Each row is a point. A path goes straight from each point to the next, and from the last back to the first. The post is the endless flat space through its rows: a point in 2 columns, a line in 3, a plane in 4, and so on, so that a path can go around it. Count how often the path circles the post. Going back the other way cancels.
(in the rows, 128 means zero)

Post (2 x 3):
[[200 115  95]
 [100 143 149]]
Path (32 x 3):
[[147 106  93]
 [200 154  10]
 [197 170  88]
 [174 145 146]
 [149 165 129]
 [100 193 110]
 [117 177 175]
 [187 132 131]
 [196 143  98]
 [100 177  99]
 [140 108  71]
 [131  62 124]
 [ 75 115  99]
 [112 167  97]
 [223 134  94]
 [134 205  87]
 [176 108  68]
 [187 127  55]
 [112 215 137]
 [194 168 166]
 [141  91 207]
 [157  91 100]
 [ 48 114  73]
 [148 162  76]
 [164 130  86]
 [123 117  70]
 [144 156 108]
 [170 177 102]
 [127 175  64]
 [108 115 118]
 [ 27 105 197]
 [133  45 138]]
Times around: 1

Post, 8 rows:
[[122 137 108 123 130 128 183 147 102]
 [118 123 222  86 116  88  60 154  44]
 [ 93 145 115 113  84 201 138 249 149]
 [136 180  61 108 138 146 132 140  85]
 [106 114  76 137 140 121  99 131 163]
 [126 161 117 156 133 193 153 124 143]
 [153 147 103 175 172 115 126 147  90]
 [ 24 106 199 110 249  84  61 148 204]]
Path, 16 rows:
[[181 123  85 105 164 134 143 111 115]
 [ 91 117 161 145 199 155 108 175 107]
 [ 87 110 176 178 116 135  76 140  96]
 [ 95 171  75 127 142 133 139 160 125]
 [106 177 168 122 111 129 160 184 133]
 [138 165 142 140 159 109 178 136 127]
 [ 91 174  85 126 151 156 149 108 158]
 [ 68 122 112 115 160  76  99 111 112]
 [ 57 132 124  99 173 145 129 170  98]
 [107 150  98 121 191 145 129 187 124]
 [160 122 157  78 116 165  50 163  93]
 [ 91 137  84  90 130 186  87 167 134]
 [ 78 162  53 114 104 212 104  80 128]
 [ 46 121 119  74  97 131  74 176 160]
 [107 170 110 109 159 101 179 202 115]
 [129 116 135 118 207  46 165 116 115]]
Times around: 1

Post, 17 rows:
[[108  99 130 114 137 104 124  53 122 167  94 145 108 117 153 159 148 113]
 [161 114 112 107 106 108 130 113 168 142  87 140 146  45 160  77 100 124]
 [165 146 174 143  95 135 123 119 157 141 103 156 146  71 137  49 151  67]
 [141 132  99 122 120 152 177 145 161   7 153 122 109 106 117 130 119 119]
 [169 146 110 174 119 114 126 138 152 171  97 112 134  87 170  96 154  90]
 [138 107 128 126 193 106 148 160 136  34 154 135 153 126 124 132  95 125]
 [146 139 129  99  97 153 110 115 174 153  84 132 194 112 161 102 167 106]
 [158 160  84 129 162 125 177 130 177  69 195 172 129 103  99 138  88 141]
 [107 106 145  86 186 154 124  92 111 146 134  74 130 126 101 131 120 160]
 [187 134 105 130 165 151 106 145 106  24 141 148 114 115 131 117 116 149]
 [115 117 150 134 116 131 156  82 105 164 116 120 154 111 191 124 125 146]
 [104 120 182 100 144 113 145  97 131 189  44 123 125 125 138 132 151 190]
 [ 89 107 154  95 111 113  84 117  87 186  87 114 124 180 126 157 106 152]
 [ 82 118 134 123 164 155  84 126 156 103 151 139  98 156 164 152 108 177]
 [132 119 144  93 148  98 130  94 129 146 118 110 103 184 151  98 121 148]
 [125 111 113  78 164 116 139 163 123  51 200 139 112 112 134 131 139 167]
 [ 82  92 153 136 133  95  99  78 123 134 129 115 128 164 126 139 143 198]]
Path, 25 rows:
[[145 108  96 125 116 109 140 129 135  75 133 130  93 123 122 124 139  84]
 [103 121 107 192 116 115 118 107  90 128  95 118 189 181 154 136 111 166]
 [106 119 136  96 182 148 148 132 122  80 125 164  77  94 149 124 102 152]
 [143 130  95 177 162 143 111 129 123  56 122 184 108  92 123 150  72 127]
 [139 174 178 146 111 123 146 122 112 167  72 128  87 133 119  90 128 123]
 [131 139 131  89 122 143 108 107  95 132  60 101 174 140 190 177 108 152]
 [152 157 158 116  90 134 159 109 124 123 111 104 166 112 158  92 123 132]
 [130 150  86 120 155 109 122  87 121 144 154 109 108 105 149 156  70 107]
 [142 134 160  72  93 139 130 117 116  78 125 133 108 148 150 129 111 102]
 [140  79 135  77  73 136  90 117 151 143 129 118 151  81 186  62 121  86]
 [149 119 112 164 101 178 111 112 106  70 121 141  73 110 162 124 131 130]
 [ 96 119 105 145 102 103 146 123 169  94 130 142 126 145 159 104 143 145]
 [ 78 124 119 169 198 144 121  85 103 131 148 125 104 129 150 147 141 149]
 [104 112  88  92 160 117 145 118 128  88 147 164 148 120 147 163 120 151]
 [153 144 130 106 140  91 107 125 113 114 112 125 136 125 130 101 166 105]
 [134 165 152 117 100 166 118 112 112  77  89 142 127 137 136 158 142  94]
 [153 114 159 128 126 107  80 124 135  99 183 145 136 160 119  91  73  97]
 [103  93 147 101 135 153 176  93 134  97 120 118 110 126 144 162 147 194]
 [150 108 120  97 122 162 121 113 105  46 109 182  86  91 107 121 130 175]
 [ 97 134 125  90 146 186 146 113 184  91 102 165 136  70 137 134 104 151]
 [119 118 133 147 196 121 122 114 153 146 102 138 162 100 103 119  92 135]
 [110 146  83  77 137 177 108 140 100  51 135  88 127 101 128 129 118 153]
 [149 182 174 147 159 148 121 100  95 122 121 119 127 113 123 122 168 136]
 [167 137 140 114 129 151 131 108 160  83 173 156 153 100 159  86 117 129]
 [147  90 125 152 128 149 112 100 154  74 155 112 117 106 112 119 170 102]]
Times around: 3

Post (17 x 18):
[[114  85 141  72 149 191 158 115 165 104 135 174 120 200 192 199 110  86]
 [ 75 143 186 187 109 117 140 163 119 100 101 141 133 177  91  95 122  83]
 [194  83 143 152  71  94 102 144  54 112 123  66 129 184 146 143  93 172]
 [170 169 111 144 115 122 116 145  30 100  62 113 116 153  32 183 202 121]
 [103 111 117  74 126 107 153 135 165  74 111 130  61 157  99  78  89  73]
 [128 119 137 180 162 104 139 195 124 154  57 103 152 146  34 156 137  89]
 [145 116 143  99 210 139 145 147 140  98  74 137 155  39 104 192 122  82]
 [149 128  99 141 103  79 161 163  84 150 158 140 187 152 164 139 130 201]
 [ 98 173 114 188 107 172  75 162  74 131 131 144 165 163 140 221  95 153]
 [ 89  91 164 174 153 110 132 110 129 249 180 170 178 141 114 129  48 110]
 [144 114 119  79 115  77  57 126  86 119 152 135 157 177 131  95 130 195]
 [178  71  81 118 170  96 150 123  86  94 132 153 129 164 178 100  78 137]
 [135 119 130 122 216 107 157  78 184 124  91 103 125  98 138 195 110 146]
 [111 155 105 126  87 138  37 100 155 218 110 159 186 167 162 188 148  80]
 [213 185 120 120 158 151  86 170 131 166  84  88 152 118 182 121  85 128]
 [140 117 107 130 101 133  52 143  89 184  79 132 112 117 131 114 121 178]
 [144  93 100 170 125 132 154 146  92  69 143  65  97 117  48 113 185 139]]
Path, 18 rows:
[[145 176  79  89 146  37 107  92  73 129 134 132 110 117 186  90  46 141]
 [161 169 118 164 149  96 181 136 105 170 159 154 142 153 182 194  94 106]
 [183  61  80 163 199 150 133 157 110 194 131 147 144 157 114 179  92  67]
 [157 114 113 113 140 112 186  79 111 100 170  83 102 100 200 143 126 174]
 [136  59  76 141 120 106 128 181  11  95  79 133 114 123  93 170  78 193]
 [136 190  85 196 124 114 195 163 119 180 108 153 172 126 167 102 105 179]
 [150  74 119 157  78 130  17 144  80  77 138 120 141 124  48  75 131  95]
 [147 112 136 156  87 148 130 194 124 162  98 142 101 105 119  60 124 115]
 [128 187 130 143 152 115  92 100 149 136 125 164 144 161  86 147 101 135]
 [167 150 173  83 119 100  25 112 147 155 198  96 145 162 113 170 150 156]
 [124 156 125 140 159  46  70 110 133 211 109 107 171 117  79 157 137 103]
 [ 93 164 140 108  83 162 108 198 116 130 134  97 157 137 156 140  92 117]
 [157 194  39 133 135 163  98 126 103 144 129 130 194 149 124 174  88 120]
 [137 114 165 146 103 179  83 125 139 177 220 114 160 166 104 122  79 128]
 [142 153 126 104 195 113 122 161 102 143 138 145 112 229  35 120 107 129]
 [205 159  88 136 129 167 131 230 125 140  14 132  92 180 126 144  80  61]
 [ 85 185 109 122 113 129 135 104 142  92 110 165 213  96 162 171 131 125]
 [162 113  77 154 126 167 138 193  21  94  70  89 153 128  79 117 138  78]]
Times around: 1

Post (17 x 18):
[[ 69 144 101 135 123 135  69  93 108 114 168  92 133 164 128 159 147 197]
 [ 99 143 178 145 135 130 141 131  74 128 171  84 126 120 116 133 168 184]
 [163 114 108  93 165  60 134 172 138 168 171 160 154 143 180 111 134  79]
 [ 86 136 105  89 112 142 168  98  70 165 186 116 162 151 129 109 102 155]
 [150 101  66 155  85 105 117 172 135 101 122 112 136 121 184 108 108  62]
 [ 73 181 130 141 153 156 100 114 131 105 161 100 130  80 113 129 112 173]
 [113 114 130 191 123 148 115 111 159 147 131 145 118 148 100 110 137 145]
 [162  96  84 125 150 147 104 132 112  76  90 163 109 111 194 120 141 160]
 [122 161 138 139 116 162 128  95 134 102 155 129 161 103  94 189 138 147]
 [131 107  94  97 159  47 195 160 151 140 164 109 120 179 165 134  65  70]
 [ 83 128 120 165 173 126 126 115 116 154 118 104 180 116 101 146 143 127]
 [ 92 141 114  67 110 119 149  71 117 124 150  77 116 123 123 108 181 137]
 [142  72 102 128 146 143 110 143 168 117 124 140 125  83 202 137 151 169]
 [164 115  83 148  87 123 112 163 150  96  54 153 167 111 173 120  85 170]
 [118 125 132 136 107 187  93 116 103 176 126 114 109  95 100 188 139 159]
 [156  93 154 159 130 144  99 121 139 140  71 134 148 151 166 126  88  87]
 [145  75 120 143 123  50 136 128 140 134 145 152 157 111 147 110  76  93]]
Path, 24 rows:
[[ 73 111  33  70  67  60 103  83 101 158 204  82 133 127 140 100 165 166]
 [117 120  53 132 126 136  66 126 162 134 193  67 133 103 148 173 148 123]
 [145 150  77 124  50 117 115 115 122 163 184 145 144 173 118 140  81  88]
 [ 67  97 136 127  77 139  80  64  87 206 143  98  98 116 120 125 165 115]
 [ 84 111 149 146 173 130 138 176 113 176 141 118 155 103 158  77  41 157]
 [139  57  83 145  82  88 165 141 179 165  59  85 171 119 121 101 117  70]
 [158 119  98 174  78 121  98  97 109 130  84  97 175 119 119 146 159 103]
 [ 90  63  95 189  59 110  98 108  96 131 132  46 185 180 144 156 122 132]
 [157 138 145 107  92 162  86 110 110 142 163  97  93 135 121 249  86 134]
 [140  84 115 150 151  92 156 152 154 167 139 146 127  93 139 164 105 149]
 [113 140 111 129  65 137 173 104 113 116 165 167 146  98 125 139  78  82]
 [137 130  87 120 128 148  69 162 167 109  57 131 148 140 179 130 158 163]
 [142 126  24 105 119  98 139 145 144 142  73  98 146 150 145  73 165  90]
 [145  81  68  96 183  37 155 114 129 160 140 139 200 162 220  65 126 110]
 [119 165 191 144 167 112 107 117 146 152 203 167  95  83 136 167 114 170]
 [139  66 141 130 134 120  81  66 131 197 167 104 137 192 178  85 159 125]
 [117 103 103 111 101 140 113  84 151 148 144 116  82 172 101  78 141 118]
 [142  15  74 120 179 115  71 177 160 143 101 182 186 147 243 139 197 164]
 [167 143 108  67  93  94 168 142 136  87 134 117 120  86 168 145 186  59]
 [178 155 129 174 143  96 183 197 142  98 138 143 189  86 146 169 137 141]
 [194 131  87 156 170 134 141 147 201  64   9 105 147  95 117 185 165  50]
 [130 120 123 170 158 156 117 139 141  94 147 162 166 132 116  89 101  76]
 [103 107 172 106 145  74  91 108 111  99 129 108 115  79 161  93 198 117]
 [171  87 153 113 181 180 157 124 181 188  74 190 133 108 166 150 178 189]]
Times around: 0
